Each row is a point. Each copy is the shape, with its points in the same order, stretched, turned, moved and blurred by noise. Say if it was mirrored as well.

Shape (8 x 3):
[[6, -28, -12],
[33, 36, -22],
[29, 24, -32],
[-60, -43, -3],
[17, 29, 19],
[0, 31, 18],
[32, -27, 25],
[2, -42, -16]]
Copy 1 (8 x 3):
[[-10, -12, 15],
[8, 40, 5],
[2, 35, 5],
[-21, -54, -19],
[37, 9, 6],
[38, 2, -5],
[17, -30, 39],
[-24, -18, 21]]
Copy 1 is: mirrored
Copy 2 (8 x 3):
[[16, 6, -43],
[-27, 52, -19],
[-33, 52, -39],
[12, -59, -10],
[14, 53, 10],
[14, 27, 14],
[62, 35, -38],
[13, -4, -54]]
Copy 2 is: only turned

Shape (10 x 4):
[[19, -43, 20, 8],
[-8, -77, 16, -5],
[16, -69, 2, 12],
[20, -3, -12, -33],
[-22, 41, -10, -26],
[6, 32, 15, -63],
[13, 3, 5, 9],
[6, 39, -34, -24],
[-2, 7, 58, 25],
[4, -48, 37, 5]]
Copy 1 (10 x 4):
[[-39, -14, 21, 41],
[-58, -50, 36, 25],
[-38, -45, 37, 42],
[3, -18, -19, 13],
[-1, 9, -24, -26],
[-8, 2, -72, -5],
[-16, 11, -3, 16],
[28, 3, -28, -6],
[-59, 34, 8, 1],
[-57, -26, 16, 23]]
Copy 1 is: mirrored
Copy 2 (10 x 4):
[[34, -5, 25, -10],
[27, -45, 43, -2],
[41, -28, 20, 2],
[-17, -8, -9, -27],
[-57, 6, -4, 4],
[-54, 10, 8, -44],
[1, 15, 4, 2],
[-45, 6, -35, -2],
[18, 41, 52, 0],
[33, -5, 48, -7]]
Copy 2 is: only turned

Shape (9 x 6):
[[-29, -34, 27, 44, 73, -44],
[54, 30, -28, -21, -13, -37],
[-3, -2, -17, -2, -16, -12],
[-9, -17, 25, -20, 37, 10],
[-5, -10, 11, 42, 37, 21],
[-30, 26, 0, 4, 18, -19],
[-18, 33, 5, -5, -26, 34],
[39, -33, -14, -41, -12, 0],
[67, -43, 27, -18, -10, -38]]
Copy 1 (9 x 6):
[[-85, 14, -8, -20, 33, -22],
[53, 12, 37, 21, -4, -48],
[8, 1, -2, -8, -35, -2],
[-22, -4, 8, -41, 16, 36],
[-39, 14, -6, 19, 10, 42],
[-18, 49, -2, -23, -12, -4],
[22, 33, 9, -9, -42, 64],
[32, -46, 10, -16, -8, 7],
[6, -61, 66, 9, 2, -21]]
Copy 1 is: only turned
Copy 2 (9 x 6):
[[11, 44, -36, 76, 14, 17],
[34, -23, -22, -26, 11, -63],
[13, -1, -11, -13, 14, -1],
[19, 8, 25, 27, 34, -8],
[31, 58, -8, 15, 8, 21],
[-13, 26, -10, 10, 12, -13],
[-9, 33, 25, -31, 2, 1],
[51, -38, 12, -10, 39, -21],
[74, -53, 5, 23, 3, -26]]
Copy 2 is: only turned

Shape (13 x 8):
[[-38, 24, -41, 14, 9, 0, -1, 56],
[-24, 18, -31, -7, 30, -45, 15, -30],
[20, -18, -30, -11, -32, -9, 34, -25],
[45, -2, -8, -41, -1, -8, -2, 14],
[-3, 1, 31, 10, -3, 26, 12, 14],
[54, -21, 11, -19, 16, -30, 28, 35],
[21, 22, 29, -28, -18, -17, 29, 43],
[-61, -32, -3, -73, 36, 13, 33, -21],
[32, -43, 38, -27, 42, -35, -32, -32],
[26, 9, -8, -51, -54, 10, -21, 26],
[-14, 10, -5, 6, 12, -10, 42, -3],
[-6, 3, 6, 31, 8, -61, -8, 6],
[32, 36, 26, -13, -22, -5, -8, 29]]
Copy 1 (13 x 8):
[[-15, 20, 5, 43, -8, 15, -35, -22],
[47, 43, -19, -13, 34, 11, -25, -34],
[11, 5, -2, -18, -2, -25, 65, -30],
[18, -18, -31, -2, 3, 25, 47, 28],
[9, 8, 50, 23, -8, 18, 17, 13],
[41, 11, -21, 28, 20, -1, 67, 42],
[25, 49, -15, 29, -6, 32, 54, 48],
[-55, 30, 21, -55, 82, 57, 10, 13],
[41, -23, -3, -41, 39, -1, 3, 47],
[-26, -20, -25, -16, -36, 27, 51, 36],
[33, 49, 21, 17, 18, 13, 15, -23],
[59, 47, 6, 17, 2, -42, -34, 0],
[37, 8, -8, 25, -32, 32, 29, 37]]
Copy 1 is: only turned
Copy 2 (13 x 8):
[[-32, 37, -17, -52, -8, -10, 34, -4],
[-19, 2, -89, 5, -24, -2, 19, -26],
[19, -31, -21, 3, -28, -12, 1, 36],
[-1, -16, -17, -22, 17, 40, -39, 28],
[10, 11, 27, 15, 16, 11, -3, -17],
[-19, -34, -13, 1, 74, 22, -15, 39],
[-33, 4, 3, 30, 37, 47, -5, 50],
[-53, -52, -11, 37, -65, 43, 4, -70],
[-6, -47, -35, 5, 46, 16, -73, -42],
[-10, 4, 9, -22, -21, 43, -75, 50],
[-7, -6, -21, 10, 0, -4, 41, -6],
[-18, 37, -47, 1, 44, -35, -7, 13],
[6, 29, 1, 7, 36, 30, -43, 37]]
Copy 2 is: mirrored
Copy 3 (13 x 8):
[[-36, 19, 11, -22, 25, -43, 5, 49],
[-16, 6, -22, 34, 29, -33, -20, -19],
[5, -18, 8, 48, -22, 5, -6, 13],
[39, -18, -4, 2, -5, 2, -36, 24],
[11, -4, 13, -32, 13, 13, 25, 8],
[51, -48, 27, 1, 22, -9, -27, 15],
[62, 2, 19, -16, 2, -21, 9, 22],
[-15, -44, -60, -13, -26, -38, 10, -37],
[27, -45, 7, -14, 12, 25, -61, -62],
[36, 21, 6, -16, -46, 5, -34, 43],
[-2, -8, 0, 17, 27, -18, 20, 0],
[1, 10, 50, 9, 40, -18, -19, -26],
[49, 28, 16, -19, 8, 5, -12, 26]]
Copy 3 is: only turned

Shape (13 x 9):
[[38, 8, 6, 21, 32, -16, -50, 14, -9],
[-1, -27, -42, -11, 4, -26, 0, -13, 0],
[14, -12, 14, -50, -25, -20, 23, 14, 22],
[-17, 2, 49, -1, -1, -27, 28, 58, 26],
[3, 18, -7, -8, 30, -17, -38, 64, 41],
[-19, -15, 6, 16, 4, -20, -50, 24, -37],
[42, 19, -14, 15, 58, 25, -4, 57, -32],
[50, 15, 8, -40, 25, -7, 29, 25, -25],
[-8, 1, 9, 23, -20, 48, 40, 31, -11],
[-43, -26, -5, 54, 22, 23, -2, -25, -13],
[1, -24, 46, 26, -26, 42, -21, 68, -19],
[-39, 32, 37, 20, -13, 11, 11, 45, 0],
[5, -13, 11, -13, -54, -53, 11, 36, 11]]
Copy 1 (13 x 9):
[[34, 27, 2, -14, 1, -47, 36, -52, 28],
[-26, -41, -17, 16, 45, -18, 7, -12, 2],
[36, -45, 1, 10, 12, 25, 46, 57, 9],
[45, 3, 9, 16, 11, 53, 13, 44, 62],
[40, -7, -25, -25, 26, -40, 21, 8, 75],
[-25, 25, 4, 31, -25, -28, -6, -22, 36],
[-22, 38, 22, -51, 34, -16, 53, -38, 50],
[13, 9, 22, -21, 38, 2, 70, 21, -8],
[-27, 10, 0, -16, -15, 83, 12, -2, 28],
[-42, 17, -4, -1, 10, 42, -70, -64, 5],
[2, 22, 39, -1, -67, 39, 9, -14, 81],
[6, 39, -16, -9, -19, 65, -3, 33, 49],
[14, -29, -19, 60, -9, 20, 48, 43, 43]]
Copy 1 is: mirrored
Copy 2 (13 x 9):
[[13, -26, 38, 19, 47, 3, -25, -14, 17],
[-1, 28, 10, 9, 0, 26, -16, -16, 18],
[21, 8, -23, -22, -11, -6, 11, 2, 21],
[9, 13, 1, 8, 18, -53, 30, 27, 36],
[19, -11, 15, 27, 21, -32, -42, 26, 41],
[-4, 1, 47, 13, 31, 8, -13, 28, -14],
[22, -41, 16, 44, 54, 33, -9, 22, 58],
[43, -13, -9, -5, 38, 27, 16, -2, 57],
[-28, -21, -30, 28, 20, 13, 29, 36, 10],
[-71, 9, 21, 14, 33, 20, 5, -2, 11],
[-17, -54, 13, 19, 8, -9, 22, 52, -17],
[-19, -3, -14, 22, 44, -33, 14, 51, 4],
[32, 24, -6, 11, -12, -27, 20, 13, -13]]
Copy 2 is: mirrored
Copy 3 (13 x 9):
[[-9, 31, -17, 10, 20, -31, -49, -1, -26],
[-25, -21, -18, 5, 31, -4, 20, -8, 8],
[10, -19, 32, -18, 1, -13, 37, 2, 38],
[-17, 31, 46, -19, 5, -6, 9, 68, 16],
[-5, 51, -7, -6, 31, -4, -23, 14, 39],
[-26, 48, -27, -30, 14, -22, -6, 14, -39],
[43, 57, -26, 38, 30, 6, -15, 26, -19],
[53, 12, 25, 27, 26, -19, 32, 13, -4],
[9, 17, 0, -1, -28, 50, 20, 29, -14],
[-55, -4, -23, -4, 20, 41, -26, 21, -48],
[15, 50, -22, -49, -37, 11, -16, 49, -18],
[-23, 58, 29, -21, -17, 26, 8, 38, -13],
[-22, 7, 14, -17, -24, -37, 38, 16, 27]]
Copy 3 is: only turned
Copy 4 (13 x 9):
[[1, 2, -14, -36, 32, -14, -76, -33, 29],
[27, -19, 11, 21, 38, 2, -6, -15, 5],
[48, -27, 33, -38, 8, 10, 5, 29, -25],
[-20, -16, 25, -56, 9, -8, -7, 66, -27],
[14, 3, -8, -35, 47, 4, -49, 51, 28],
[-6, 10, -12, 7, 13, -31, -67, 0, -16],
[-33, -14, -60, -40, 56, 33, -42, -9, 14],
[8, -12, -13, -59, 50, 34, -8, -16, -26],
[-19, -48, -21, -29, -23, 30, 22, 12, -11],
[-46, 2, 0, 37, -18, 2, -25, -17, 15],
[-15, -43, -32, -39, -33, 18, -64, 34, -27],
[-20, -11, -18, -44, -15, -10, 0, 57, -18],
[41, -55, 31, -43, 12, -34, -2, 36, -23]]
Copy 4 is: mirrored

Shape (16 x 11):
[[16, -20, 26, -17, 17, 14, 48, -37, -49, 8, -28],
[-3, -16, 32, 18, 5, 8, -37, 1, 21, 44, 40],
[-24, -30, 38, 8, 17, 18, -38, 25, -13, 14, 31],
[10, -24, 12, -31, -57, 35, 42, -34, -23, 7, -23],
[-10, -38, 31, 11, -19, 8, -34, 40, -5, -7, 27],
[-43, 19, -20, -46, 26, -50, -34, 13, -12, 34, 30],
[-12, 17, 32, 19, -1, 2, -8, 58, 25, -3, 27],
[-3, 9, 16, 43, 11, -2, -53, 50, -12, 29, -3],
[-46, 19, -47, -44, 35, -52, -2, -14, 13, 37, -31],
[-1, -25, 1, 28, -23, 5, 40, -51, -51, -2, -19],
[-49, 24, -13, 13, 32, -8, -18, 8, -16, 38, 35],
[-11, -7, -39, -18, 30, -7, 0, -1, 10, 0, 1],
[5, 12, -56, -44, 6, 4, 17, -23, -23, 23, -3],
[26, -32, 29, 21, -17, -16, -1, 40, 1, 14, 35],
[25, 7, 18, 0, -14, 7, 6, -54, -33, -19, -11],
[-33, 12, -38, -18, 33, -33, 4, -8, 9, 0, -18]]
Copy 1 (16 x 11):
[[-36, -19, 60, -4, -13, -25, 34, 3, 12, 15, 68],
[28, 11, 14, 39, 61, 25, 3, -14, 10, -28, -3],
[11, 50, 15, 44, 22, -6, 12, -2, -7, -27, -26],
[-61, -63, 24, -3, 26, -30, 48, -4, 38, 2, 9],
[-8, 31, 13, 24, 15, -6, 36, -19, 10, -12, -43],
[43, 19, 23, 13, -9, -16, -68, -35, -55, -13, -37],
[-21, 34, -8, -9, 10, 33, 14, -10, -3, -22, -28],
[34, 46, -13, 25, -3, -2, 29, -70, -21, -8, -4],
[54, -29, 2, 29, -40, -14, -53, 4, -82, 5, -4],
[-39, -33, 26, 26, -5, -22, 16, -20, 62, 28, 40],
[21, 29, 9, 45, -4, 1, -55, -32, -32, 1, -12],
[20, 0, 8, 28, -1, -14, -30, 14, -34, 33, -29],
[6, -34, 31, 1, 13, -17, -24, -25, -19, 39, -13],
[-1, 10, 24, -3, 22, 29, 34, -45, 44, -7, -21],
[-28, -21, 29, -28, 18, -36, 10, -7, 56, 14, 46],
[22, -7, -1, 24, -44, -9, -46, 17, -36, 23, -9]]
Copy 1 is: mirrored
Copy 2 (16 x 11):
[[-53, -6, -76, 21, 49, 55, 18, 48, -9, 20, 22],
[-47, 14, 45, 16, -53, -8, 41, -13, 18, -30, -2],
[-36, -18, 4, 14, -37, 4, 22, -5, 40, -45, -5],
[-35, -6, -29, 55, 57, 43, 25, -5, -26, 46, 72],
[-17, -37, 31, 15, -21, -13, 19, -20, 19, -29, 32],
[26, 52, -32, 5, -93, -31, -44, -11, 16, -13, -27],
[-34, -10, 67, -11, -10, -19, -50, -32, 10, -5, -2],
[-12, 22, 40, -25, -17, -42, 23, -26, 47, -26, -14],
[50, 65, -62, 10, -36, -37, -31, 19, 21, 48, -40],
[0, -12, -45, 14, 53, 53, 45, 18, -22, 36, 15],
[18, 39, -1, -6, -55, 13, -28, -13, 27, -8, -49],
[45, 33, -14, 13, -1, -8, -25, 35, 13, 21, -2],
[39, 62, -44, 21, 13, 17, -20, 23, -2, 31, 28],
[-37, -23, 47, -17, -38, -5, 5, -9, 3, 5, 54],
[-24, 23, -16, 26, 63, 17, 34, 9, -40, -11, 3],
[51, 37, -32, 4, -4, -23, -37, 27, 16, 35, -34]]
Copy 2 is: mirrored
Copy 3 (16 x 11):
[[-21, 4, -49, 14, 8, -21, -26, 33, -11, -23, -32],
[10, 34, 10, 0, 22, -51, 47, 12, -13, 15, -5],
[41, 24, -12, -13, 26, -27, 48, 47, 0, 5, -9],
[-54, -25, -30, 33, -3, -34, -23, 67, 17, 1, 28],
[47, 16, -9, -16, -2, -18, 53, 54, 0, 23, 14],
[18, 3, 56, 31, 81, 29, 22, -10, -43, -19, 5],
[74, 38, 3, -7, -1, -13, 31, -10, 11, 29, 9],
[59, 4, 24, -9, 9, -27, 34, -1, -11, 41, -37],
[-12, -20, 59, 64, 57, 39, 13, -46, -30, -40, -38],
[-33, 4, -7, 33, -23, -33, -23, 49, -19, -25, -37],
[16, 32, 58, 21, 45, -4, 8, -11, -14, -16, -45],
[-8, -2, 19, 6, 24, 29, 28, -12, 7, -29, -27],
[-58, -21, 19, 19, 43, 24, -12, 4, -5, -28, -13],
[23, 40, -7, -8, -17, -7, 37, 20, -11, 36, 5],
[-5, -16, -10, -6, 8, -51, -30, 29, -30, -15, 7],
[15, -6, 39, 39, 30, 30, 18, -29, -15, -41, -31]]
Copy 3 is: only turned
